Rows are points. Each copy is the shape, with its points in the same order, stretched, turned, moved and blurred by noise. Say if it was mirrored as well.

Shape (9 x 3):
[[-11  -9  10]
 [ -6  -3   0]
 [-16  40  14]
 [-15  61   6]
 [-61 -56   9]
 [-10 -24 -79]
 [ 12 -17   1]
 [ 10 -23  -5]
 [  1  -7  14]]
Copy 1:
[[ -1  -7  12]
 [  1   9   4]
 [ 14 -14 -28]
 [ 21  -7 -46]
 [-66 -23  28]
 [-26  84  -6]
 [ 11  10  26]
 [  8  19  26]
 [  8  -8  16]]
Copy 1 is: mirrored
Copy 2:
[[-22 -15  26]
 [-20 -13  14]
 [-22  24  10]
 [-32  42  -3]
 [-49 -44  77]
 [-69 -49 -43]
 [-11 -28  12]
 [-11 -32  11]
 [ -6 -16  27]]
Copy 2 is: only turned
Copy 3 (9 x 3):
[[-17  13  15]
 [-14  15   3]
 [  7  60  19]
 [ 14  77   7]
 [-92   2  32]
 [-50  12 -67]
 [ -5  -3   3]
 [-11  -7  -1]
 [ -4  10  20]]
Copy 3 is: only turned

Shape (8 x 4):
[[  1  13  13 -66]
 [  6  26  -2  11]
 [ 35 -20  -3  53]
 [ 42  33 -17  39]
 [ 21   2  23  35]
 [-20  -6  29 -22]
 [-15  -7 -37  54]
 [-31  24  31 -31]]
Copy 1 (8 x 4):
[[ 13  32  55 -50]
 [-18  32  14  11]
 [-29  21 -48   7]
 [-28  59 -17  27]
 [-40  24 -13  -4]
 [ -9  -2  33 -33]
 [ -2  -5 -28  43]
 [-15   5  62 -20]]
Copy 1 is: mirrored
Copy 2:
[[ 29 -44  32   4]
 [  0  17 -25 -10]
 [ -5  66 -13 -51]
 [ 20  53 -48 -23]
 [ -3  57   7 -18]
 [-11  -5  38   0]
 [-51  35 -41 -44]
 [-15 -16  28  20]]
Copy 2 is: mirrored
Copy 3:
[[ -8  59  -6 -20]
 [ 17  -3 -12  25]
 [ 61 -45 -13   7]
 [ 57 -12 -34  39]
 [ 46 -15  15  19]
 [ -7  15  29 -10]
 [  6 -62 -34  17]
 [-25  34  27   9]]
Copy 3 is: only turned

Shape, 12 rows:
[[ 41 -35 -56 -28 -64  37]
 [-13  22  37  -1 -37  25]
 [  6   6  39  -6   6  38]
 [ 25  18  21  21   8  -4]
 [  0 -54 -13  18 -20 -28]
 [ -8  -2 -10 -14  12 -17]
 [ 29 -30  11  -8  22  23]
 [  1   2  56 -32 -26 -21]
 [  0 -29 -22 -23  39  -6]
 [ 14 -24  -9  -1 -82 -31]
 [ -7 -19 -11 -43   8  17]
 [ 39   3  45  69  39  -4]]
Copy 1, 12 rows:
[[ -1 -41 -81 -52 -53 -41]
 [-29  11  29 -25 -53  18]
 [ -2 -21  24 -36  -9   1]
 [ 35  20  22 -23 -26  15]
 [ 18  -6  -1  22 -33 -43]
 [ -4  19  -7   3  12 -18]
 [ 22 -40  -1 -30   3 -19]
 [-23  14  49 -39 -40 -32]
 [  7 -12 -20   3  50 -35]
 [  5  19 -10 -25 -97 -44]
 [-21 -12 -31 -18  19 -28]
 [ 78  -2  52   4 -27  27]]
Copy 1 is: only turned
Copy 2 (12 x 6):
[[ 74 -53 -46   2  68 -23]
 [ 37  19  49   3   9  14]
 [  3 -17  38  -8   1  40]
 [  6  -5   7 -27 -34  15]
 [ -1  -8 -23  17  13 -53]
 [-12   3  -8 -34  20  -6]
 [-14 -50  -3 -12   4  17]
 [ 16   2  68 -33  12 -24]
 [-41 -26 -28 -31  32   4]
 [ 72   3  -2   2  26 -76]
 [ -8 -22   2 -23  58  10]
 [-24 -14   2  -4 -94  26]]
Copy 2 is: mirrored
Copy 3, 12 rows:
[[ -26 -103  -28   -9   -5   29]
 [ -37    9   44  -10  -32   22]
 [ -12   -3   46  -32  -16   -2]
 [  19    7   15   -1   -2    3]
 [  -4  -48  -11   42  -12  -31]
 [  -8   -6  -15   -4  -11  -23]
 [  12  -41   17  -23   -2  -24]
 [ -10    9   29   -5  -75   -3]
 [   1  -29  -22  -18    4  -48]
 [ -19  -47  -14   45  -46   21]
 [ -25  -32   -5  -32  -18  -26]
 [  53   13   41   19   23  -14]]
Copy 3 is: only turned
